Each row is a point. Each copy is the shape, with its points in the same order, turned, moved and blurred by noise. Some copies are also mirrored. Which?

Shape, 8 rows:
[[  8 -49 -12]
 [-13   8  29]
 [ 13  18   1]
 [ 11  17  28]
 [-32  -1 -22]
 [ 11  13  19]
 [-22  -9 -10]
 [ 17   9 -24]]
Copy 1:
[[ 13 -60 -17]
 [-38  -8  -4]
 [ -8  -1   8]
 [-28  -6  18]
 [ -8  -3 -42]
 [-23  -6  11]
 [ -9 -14 -34]
 [ 22  -3  -8]]
Copy 1 is: only turned
Copy 2, 8 rows:
[[ 28 -29 -36]
 [-29 -20  13]
 [  6   1  21]
 [-11 -17  32]
 [-14  19 -29]
 [ -6 -18  21]
 [-14   2 -24]
 [ 24  13   4]]
Copy 2 is: only turned

Shape, 9 rows:
[[ 10  -9  10  19 -14  10]
 [ 44  18 -10  21  29  -2]
 [-12  -5  32 -20   2   4]
 [ -6  34  -3 -13  -8  -1]
 [ -2  23  17  15  15   5]
 [  4  27  16 -15  -7  35]
 [  2 -13   6  -4   2 -17]
 [ -1 -13 -18   1  24 -16]
 [ 29   4 -18  27  33   5]]
Copy 1 (9 x 6):
[[  0  -2  16  21 -23   0]
 [ 28  44  18   3   9 -17]
 [ -4 -34  21   1  12  15]
 [-20   6  -2  14  28   3]
 [ 10   1  16  29  22  -2]
 [-17   8  20  19  18  37]
 [  2 -16   5  -8  -3 -12]
 [ 23  -2 -15 -14   2 -13]
 [ 40  35   4   6  -1 -10]]
Copy 1 is: only turned
Copy 2, 9 rows:
[[ 10 -16  -3 -21  -2  -2]
 [ 11 -18  -7  -1  60 -18]
 [  4   3   8  15 -10  30]
 [-23  22  -5  -3  16   7]
 [-14 -12  12  -8  26  12]
 [ -9   6 -22 -11  18  36]
 [  8   0  10  15  -1  -7]
 [ -6 -15   3  28   6 -24]
 [  0 -33  -9   4  45 -23]]
Copy 2 is: mirrored
Copy 3, 9 rows:
[[  4 -11   1  14  -7  20]
 [ 16 -26  -5 -38  17 -10]
 [ -2  19  26  31   9 -10]
 [ -5   1  -5  11 -12 -37]
 [  4   1  18 -14 -14 -15]
 [ 28  24  -8  15 -12 -21]
 [-15 -11  12  16  14  -3]
 [-31  -6   4 -10  25  -4]
 [  1 -17  -6 -40  13   9]]
Copy 3 is: mirrored
Copy 4, 9 rows:
[[  5  19   3  12 -18   7]
 [ 17  23 -40 -13 -18 -36]
 [ 22  -8  13   4  21   7]
 [-10  19  -6 -33  20   5]
 [ 11  24 -20   3  20  -7]
 [ 21  13 -15 -19   7  35]
 [ -4  -4  10  -1   2 -19]
 [-19 -15 -17   3   3 -31]
 [  3  14 -45   1 -15 -33]]
Copy 4 is: only turned

Shape:
[[-34  11  11 -27  33  26 -14   0 -27]
 [ 21   3  24   6 -14 -27  -2  14 -15]
 [ -8  22  -7  -9  -9  -1   2   6 -17]
 [  9 -17  12   7  17  13  11   1   4]
 [ 17  11 -23   3   6  -7  -9  19   3]
 [ 24 -13 -46 -22 -19 -21   0   9 -39]
 [  2  -2 -16 -11  -6  16 -24 -13  28]
 [ 39  -9 -23  -9  22 -11  21   5  -1]
 [ 32  18 -25  46 -13  18  -1  14  14]
 [ 11   1   5  20  15   1 -10 -11 -17]
 [ -2  -6 -39  16  10  -8 -13  -4  28]
 [ 20 -56  13 -29  11  -3   3  15   1]
 [ 41  24  -2 -10  20 -33   3  33 -22]]
Copy 1, 13 rows:
[[ -2  31  17  -3   0  30  36   6   5]
 [-15 -15  13  24   9 -33 -14   0   4]
 [-11 -12   7   2 -14  11   1  -2  10]
 [ 21 -10   2  12  24  -3  16 -12 -11]
 [ -9 -25 -26   9  -5  -4   7  -1 -12]
 [-26 -39  13 -18 -29  -9  -3  -7 -44]
 [ 19 -14 -18  -7  14  20 -12  28 -14]
 [ 15 -25 -16  -3 -11 -26  11 -26 -32]
 [ 17 -59 -28  45  -3  11  -2   2  -3]
 [  3   0   1  33   2   5  -2  -9 -16]
 [  1 -22 -42   1  16  22 -12  -7 -24]
 [  7 -11  16 -18  42 -33  20  -1 -36]
 [-24 -11 -14  18 -28 -47  18 -10  -4]]
Copy 1 is: only turned
Copy 2, 13 rows:
[[  3  -4 -21 -18  32  60   4  -5 -38]
 [-12  10   6  35  20 -14  -6 -11 -13]
 [-15  21 -16  -4  27   2   6   4 -24]
 [ 15 -10   7  10   4  24   8  10  -3]
 [ -4  -9 -27   6  21 -22   4  14 -11]
 [-20  -5 -11  11  26 -39  45   4 -44]
 [ 33   6 -30 -16  -6  -9   3  -1 -15]
 [  4 -30   7  14  29 -29  15  28 -13]
 [  7  15 -29  25   4 -24  11  33  23]
 [  9   7 -10  19  32  12  15  -4   1]
 [  9 -12 -25 -17   7 -20  24   1  15]
 [  2 -46  16  16  -9   4  10  -9 -39]
 [-20 -20  -7  29  52 -20 -10  17 -18]]
Copy 2 is: only turned

Shape:
[[ 11  13   6  -9  -3   5   6  23  -9   9 -14]
 [ -2   1  12  -1  -6  -4  -6   5  23  14 -21]
 [-26 -13 -19   8  26   5   1 -11  -2   8  -3]
 [-13  -1  31 -13   1   8   5   9  -4 -13   3]
 [  6   2  14 -13  -9  27  -4   2   5  -1 -10]
 [-27  21 -17   8  20   8  -2 -14  -6   0  25]
 [-31  -1 -10  14   9   5 -14   0 -13  -2   1]
 [-15   3   3 -26  -2  10   2   5 -22   1   4]
 [ -8  -7  11  -4 -12  -7  -3 -12  -1  11   1]
 [ -5  -9 -10   9  20  -8  -9 -11   0 -14  11]
 [-18  -5   0   4  14   0 -34  -8  -1  -4  19]
 [ -3   0  10 -20   4  -7 -14  -9   9   4 -29]
 [  2  -8   3 -14 -21   7  -4   5   6   5  -9]
 [ -9   2   4 -28 -30   1   0  14  14 -11  -9]
 [-29   8 -20  21  12   3  -5 -25 -23 -12   4]]
Copy 1:
[[ -1  -1  17   3  16   9   4  15 -10  -1 -16]
 [ -9   2  13 -14   9 -11  17  21  13   1   3]
 [ 19  -5 -13  -3  21  -1   0 -14  13  -2  30]
 [ 13  -7   6 -12 -10  -1   4  18 -11 -30  -1]
 [ 17   3  25 -10  -5  -2  -5  18  13  -9 -10]
 [ 20   5  -1   8   6 -20  -9 -31 -10  -9  22]
 [ 11  -5 -16   2  21 -17  -8 -10   8 -19  10]
 [  2  -7   2   0  -8  11 -20  -1  -7 -20  -1]
 [ -6 -15   5  -2 -10  -9   8  -1  14  -8   6]
 [ 25  -2 -19   9  -1 -15  12  -5   2   2  20]
 [ 18 -11 -16   5  -5 -35 -11   3   5  -5  20]
 [ -9   8   8   2  -1   0   4  29  18  -4  18]
 [ -1  -1   8 -11  -8   1  -1  12  17  -1 -13]
 [-11  19   0 -22 -19   0  -3  15   9  -9 -18]
 [ 23   3 -13  24  13 -13  -1 -30  13 -22  18]]
Copy 1 is: mirrored
Copy 2, 15 rows:
[[ -5 -29 -10   8  -4   6  26  15   2  12   5]
 [ -4 -12 -14 -20  -8   3   6  15   2  20 -13]
 [-29  16   2  -7   1 -22  13  -7   8 -11 -10]
 [-17 -10  -3  14  -4  -4  -6  38   3   6  12]
 [ -2  -4   9   2  -4   8  12  23   5  25  12]
 [-22  25  -1  26  17  -2   3 -10  -9 -11 -10]
 [-33  13 -12   1   3  -1   3  -6   3  -9   8]
 [-10   3  -6  22 -12  -8  20  21  -3   0  20]
 [  0   3  -4  -8 -18  -1   0  15  -8  -8   0]
 [ -9  11  -1  -2  17  -5   1   6  14 -22  -4]
 [ -8  23 -17  -6  20  -5  -8   3  -2 -10  15]
 [ -4   7 -15 -22  -3   0  22  32   3   9  -6]
 [  7  -5  -5  -6 -19   5  10  16  11  13  10]
 [  6   0 -19   7 -27  10   7  27  22  18   6]
 [-38  24   4   6   5  10  10  -7   0 -28  -3]]
Copy 2 is: only turned
Copy 3:
[[ -9   6 -12   8   4   1  19  -1 -10  -6  -8]
 [  3   2  13 -13  -4   9  11  -8  -7  11 -23]
 [  3 -10 -12 -15  -4  -3 -10   3  41  19  -7]
 [-15   5  17  15  14 -17  -2  14  -1  12  -8]
 [-17  10  11  -5   1 -16   7 -12  -6   3   4]
 [  3   5  -6  10 -10 -19 -19   0  50  -7 -17]
 [  0  -4  -6  13   0   4 -18  -9  34  16  -6]
 [-25  -1  -7  19  -9 -18   5   8  12  11  -4]
 [  2 -17  15   5 -13 -11   8  -2   7  13 -13]
 [  4 -18   5  -5  -4   0 -24   9  26  -4  -3]
 [ -5 -16   6   6  -9  -9 -38 -10  19   6 -14]
 [-26 -12  15 -15  -5  10  10  -4   2   8 -20]
 [ -7   0  10  -1 -18  -3  11  -5 -10  10   2]
 [-16  17  21   9 -24   5   9   9 -12  12  -1]
 [  2 -13   2  13  -2   1 -13  -7  60   1   0]]
Copy 3 is: only turned

Shape (17 x 12):
[[ -6   1   5   4  10  17  16 -19 -15  13  -1   0]
 [-11   2  -3   1 -19  37   0 -18  -3  16  -1   4]
 [-18 -22 -17   8  -3   0   8  -9   5 -35  15  11]
 [-12  14  16   0 -16 -26 -30 -15   9  -3  -2  -7]
 [-10   4  -4  32 -20 -18  -4 -29 -23  20   2 -11]
 [  9 -22   7 -12 -17   7   2 -15 -25 -33   8   1]
 [-22  10 -19  21  -5   3  18  17  15  18  18  13]
 [ 12  28 -20  15   0 -18  26  23  37  25   4 -12]
 [ -9  25  20  37 -19 -18 -35 -38 -32  -2  10   5]
 [-18  -9  -5  20 -11  41  35  -1 -15 -22  -8  -8]
 [ 12   8 -21  49   2   7  16   5   9   7   6   2]
 [ -9 -30   7   5   2  22   7  18 -21 -15  -5  10]
 [  1   5  10   9 -17  -9 -48 -11 -28   5   3  -1]
 [ -7 -18   1  -4   3  24  10 -24  -2  -7 -22  -2]
 [-13  -1 -18   1   7  15   0  -9 -24 -20   3  -5]
 [ -9  -4  -4 -11 -13  13   0 -17 -29 -12 -24  23]
 [-15  14   7  11 -10  -6   2 -16  10  -5  17  13]]
Copy 1, 17 rows:
[[  1  -5 -10  10   7  32   5 -14   0   4   1 -13]
 [  5 -13 -10  13  -7  22 -17 -11  27   9  14 -28]
 [-17  12  11  19   7   3 -26  -3 -11 -35  -1  -8]
 [-13 -26 -12  10 -28 -20  -7  -8  -5   3 -21   5]
 [-40 -28  11  14 -12  19   2  -6  -4  23  -6  -9]
 [-13  -9   5   7  15 -11  14 -16   7 -34  14 -15]
 [  0   6  12 -13  -7  26 -45   7  -6  19  -3   8]
 [ 12  21  16   4  -8   2 -20  21  -2  42 -17  31]
 [-27 -60   8   6 -12  -2   6 -16 -28  13 -18 -31]
 [  4  24  22  19 -11  36  -2 -13   9 -20  21 -27]
 [ -1  10  29   9  -1  23  -9  33 -14  19 -11 -12]
 [ -9  17   1 -14  -4  22   6   1   5 -34   7 -22]
 [-24 -40  -9  -8 -10 -22   8  -3  -8  10  -4 -32]
 [ -7  14 -15  27   1  23   6 -14  15 -15  -3 -22]
 [ -7  12   1  15   6   6  -1 -13 -19 -13  15 -31]
 [-16   1   0  -3   7   3   2 -33  16  -9  -7 -33]
 [ -2 -21   7  12  -1   4 -24 -10  -9  -2 -13   5]]
Copy 1 is: mirrored
Copy 2, 17 rows:
[[  5  -9   2  11 -22 -16 -10   4 -10  -4   8   5]
 [ -6   1  -9   3 -15 -12   2 -22   2 -12  18  13]
 [ 21  -7 -23  -8  23 -27   8   9  -6  -3  26 -25]
 [ 15  25  -2  13  20  22  20  14   5   5  -6   3]
 [ 13  20  -3  24  -7  -8  -4  11   6  34  26  19]
 [ 39  17   8   0  14 -23  -5  -2 -20 -24  25 -10]
 [-18  -5 -25 -19 -20   0   5   7   1  23  23 -20]
 [  1  -3  -2 -28 -38  20   2  14  30  31   1 -32]
 [ 29  28 -14  31   1   5  26  24 -12  20  20  43]
 [ 26 -26 -25  -4 -11 -15 -28 -26 -16  -4  28  -4]
 [ 18 -17 -10 -29 -27 -10   4   6  10  33  24   0]
 [ 11 -11   1 -22  11 -18 -20  -8 -36  -7  19  -4]
 [ 12  29  13   3  16  12  16  17 -10   0  20  37]
 [ 15 -13  -1   5   6 -27 -16 -14   2 -16  -1   3]
 [ 19 -13  -8   0   5 -11 -13  14  -4 -19  32   3]
 [ 13  19 -17  -3   6 -22 -24   3 -11 -25   6  16]
 [  9   9 -21   8  -7  -4  22  10  -5   7   8 -10]]
Copy 2 is: mirrored

Shape (15 x 12):
[[  7   5 -22 -10 -14  16  -4  11  15  -7   1 -23]
 [ 17  -6 -13  -1  -1 -15   2   6 -16  -4 -33 -15]
 [-30  24  23 -27  15  -4  18 -21 -12  -2  32  -1]
 [-10   0  26  12  20  -2  15  -3   0  16 -14  12]
 [ 15 -24  15  14   8  -6 -15 -16  -1 -10 -25  14]
 [-33 -13 -17 -10   3  -9  -9  -6 -12  36  13 -14]
 [  1  38  16 -24 -16  24  -8 -22  13  16  12  12]
 [ 11  33 -16  20  33  38 -30 -19  23  29   0 -21]
 [ 22  -5 -17  11  -2  23  10 -10   8  11 -13  20]
 [-21 -17  14   5  30  20 -25  26  26  26 -18   4]
 [  2  15   1 -28   3   9  10   7 -10  -9   1  23]
 [ -8   7  29 -22   1  25  14   6 -31   0  10  12]
 [ 20 -18   3  -9   2  -1  16   6  19   3 -13 -24]
 [  0 -18  19   8   1  -8 -32  28  18  28  14  18]
 [ -9  13   7  18 -10   4   0 -10  18   8   7 -11]]
Copy 1, 15 rows:
[[  4  12   2 -11 -15   9 -18  35   0  15  15  -7]
 [  7  30  14   7  -8 -25  -5  19  -6  21 -17   7]
 [ 14  -3 -29 -31  -4   1  24 -10  -1 -28  -8 -35]
 [  4 -12  12   6   9  -3  10   6   8 -22 -28   2]
 [  2  26  22  33  -1   4  -3 -11  15  -6 -19   7]
 [ 34  -2   3 -11  27   0  31  10  -8  13  21  -2]
 [  2   8 -27 -31 -20  22  12  14  30 -21   7   9]
 [  7  13  13  -5 -18  60  40  54   3   3 -15   4]
 [ 14   8  -3  31 -11   4  -4  35  30  -5  -5   9]
 [ -1  -3  51  -4  31  25   5  31   7 -19   1   2]
 [ -1  23 -18 -10   0 -17  -2  23  10 -29   0 -12]
 [-17   3 -11 -16   0 -26  18  10  27 -20   6 -26]
 [ 18   2  30   1 -28  -6 -19  17   0   3  -4  -7]
 [ -8  -3  26  11  13  14   6   3 -10 -27  34  26]
 [  5 -14  -7  -6  -8  26  -1   6   1   5  -9   2]]
Copy 1 is: mirrored
Copy 2 (15 x 12):
[[-23  -6  -5 -16   1  -4  24  -2 -26  13 -14   0]
 [  2  -1  20   8   9 -12  13  12  -4  50 -17  -6]
 [  5  17  -7  16 -13  15 -19 -44   2  -2  26   6]
 [ 13  17  15  24 -22  -5 -18  17  -6   9   9 -15]
 [ -1  10  29   5   2 -16  -3  35  27   9 -10  -4]
 [-17 -20 -16  20  11  30 -15  11 -14  15  12   8]
 [-28  -9 -10  -2 -26 -27 -19 -27   1 -14   4  -3]
 [-39   9  -9  18 -19  -8 -18  10 -23 -20 -53  17]
 [ -5 -20  20   8 -28 -17  15  21  -2  -2 -12   0]
 [ -3  18  -7 -15 -20  11 -30  53 -21   1  -7  -3]
 [ 19 -12   5 -15 -16 -11  -3 -19  -3  11   5   2]
 [  4  -7  26 -10 -23  11 -21 -28  -3  11  13 -12]
 [-12   9  -3  -1 -13   4  22  14   0  30 -14 -23]
 [  5 -10 -12 -13  12   4 -25  39 -11 -14  -1 -34]
 [-22  16  -3  18   0 -11   2   8 -17 -10   8 -10]]
Copy 2 is: only turned
Copy 3, 15 rows:
[[ 14  17  -7   4  17  14  -2  28   3   6 -15 -12]
 [ 10  10   0   7 -14   3  -7  -2   5   0 -30  14]
 [-30 -20 -16 -17  26  10 -18  -7  10  -5  34   0]
 [-21 -25   6   7 -16 -18 -26  -4   9  -2  -6 -14]
 [  1 -27 -10  35 -34 -25   0   5  12   5 -13   2]
 [-15  11  10  20  11  13 -10 -21 -32  12  18  -9]
 [-29  -1 -16  -5   8  13 -12  27  30  38  23 -15]
 [  3  13  23  49  18  17 -29  11  49  23   9 -36]
 [  9  -8  17   3  -9 -17   6  15  17  29 -12 -25]
 [ -4 -17  18  39 -12  -8 -51  27 -19   0  -1 -24]
 [-10 -14   3 -19  -6   2  -6  24  10   8  12  12]
 [ -6 -31 -10 -28 -17  17 -19   5   7   8  20  -9]
 [ 19  14 -16   6  -1 -23 -22   4   0  -1 -23  -8]
 [-22  11   2  28 -33 -11 -16  26 -22  -9  18 -28]
 [-27   4 -13  15   9   0  -5   8   9   4  -9 -34]]
Copy 3 is: only turned
Copy 4:
[[-15  -1  14  -8   8 -16  -6  14  -7  30  20 -22]
 [-11   6  16  12  29  -3   5  -8  12  -4   1 -15]
 [ 20  23 -11 -45 -19   3  21  10 -33  -4  -8  -2]
 [ 12   0 -16  -4   9   7  18   1  -3  -3   4  34]
 [-15  -8 -12   4  19  23 -18  -3  12  -7 -12  18]
 [  9  19   1   5  -2  30  29 -16 -30  29  11 -15]
 [ 25  13   8 -31  -6 -13 -22  10 -32  33  -7  17]
 [ 31 -26  -6 -12  48  12 -19  24 -41  36  26   0]
 [  7 -13 -14  15   9 -15 -25 -11  -4  14  14   8]
 [-11   4 -28   5  28  24  18  20  -8  49  16  29]
 [  0  33 -16 -15   0 -24  -8   6  -8   7  -6   3]
 [ 19  28 -15  -4 -15 -15  10  26  -6   6 -19   5]
 [-31 -17   9   3  16 -16  15   2 -11   8   2   2]
 [-26  24  -1  17   4  30  -4  15 -26  26  17  39]
 [  8 -14  14 -18  -2   9  -1   7 -12  12  23  13]]
Copy 4 is: only turned
